Each row is a point. The ring and each string are closed loops that go straight from each point to the next, and from the last back to the first. Before rounding, they use only three directions, however many columns there are. Count how often each string passes through the ring. Passing back the other way cancels.
In the rows, 128 means zero.

Ring (6 x 4):
[[153 100 181 119]
 [154 106 149 156]
 [133 125 112 161]
 [ 98 138 103 115]
 [105 141 122  97]
 [140 124 172  95]]
String (27 x 4):
[[134  84 163 125]
 [134  93 154 130]
 [154  80 158 161]
 [164 111 141 176]
 [165 140 130 173]
 [141 128 132 144]
 [118 106 127 133]
 [114 114  98 157]
 [ 93 113  79 154]
 [ 88 106  97 128]
 [ 84 132  74 134]
 [114 158  92 137]
 [134 146 124 132]
 [110 121 126 112]
 [ 76 119 112  83]
 [ 80 139 114  73]
 [126 166 129 102]
 [144 151 139 125]
 [124 120 143 112]
 [116 115 163  79]
 [117 102 175  73]
 [128 100 183  80]
 [150 101 205  84]
 [170 133 178 124]
 [148 130 151 129]
 [137  96 166 117]
 [141  74 180 119]]
Times through: 4

Ring (9 x 9):
[[166 118 121  97  96 101  81 126  60]
 [185 118 125  88  83  96  81 114  44]
 [180 129 134 101  97 103 109 114  72]
 [155 140 140 126 122 114 145 125 121]
 [120 144 140 151 150 125 178 143 171]
 [ 97 143 136 163 164 129 185 156 193]
 [ 94 140 131 159 163 129 167 160 184]
 [114 133 124 139 143 120 129 152 141]
 [143 124 121 115 117 109  97 138  93]]
String (27 x 9):
[[157 139 141 126 121 113 153 124 123]
 [178 147 146 117 114 113 138 112 104]
 [170 148 141 119 120 116 124 118 104]
 [153 137 134 122 122 114 127 128 111]
 [157 124 132 114 107 105 132 126  99]
 [166 128 136 112 105 105 136 120  97]
 [165 141 143 122 117 113 146 119 114]
 [149 137 141 130 124 114 162 127 133]
 [131 152 147 151 150 127 185 136 173]
 [118 153 143 157 160 130 180 144 182]
 [109 153 141 162 166 133 178 150 189]
 [121 142 134 145 147 124 153 145 156]
 [114 130 130 143 141 118 159 148 155]
 [ 85 134 129 163 164 127 178 164 193]
 [ 75 148 129 173 183 138 169 171 208]
 [109 144 130 150 157 128 142 153 162]
 [112 142 129 146 153 126 138 152 155]
 [ 85 149 127 165 178 137 144 168 188]
 [ 89 146 128 162 173 134 148 165 184]
 [120 141 131 143 147 124 139 147 149]
 [126 129 129 134 132 115 143 143 135]
 [102 131 129 151 150 121 168 155 170]
 [ 64 148 137 187 190 139 217 173 243]
 [ 87 153 141 177 180 137 204 160 221]
 [121 147 139 150 152 126 165 144 166]
 [136 136 134 133 132 117 143 137 133]
 [140 127 132 126 121 110 146 135 123]]
Times through: 4
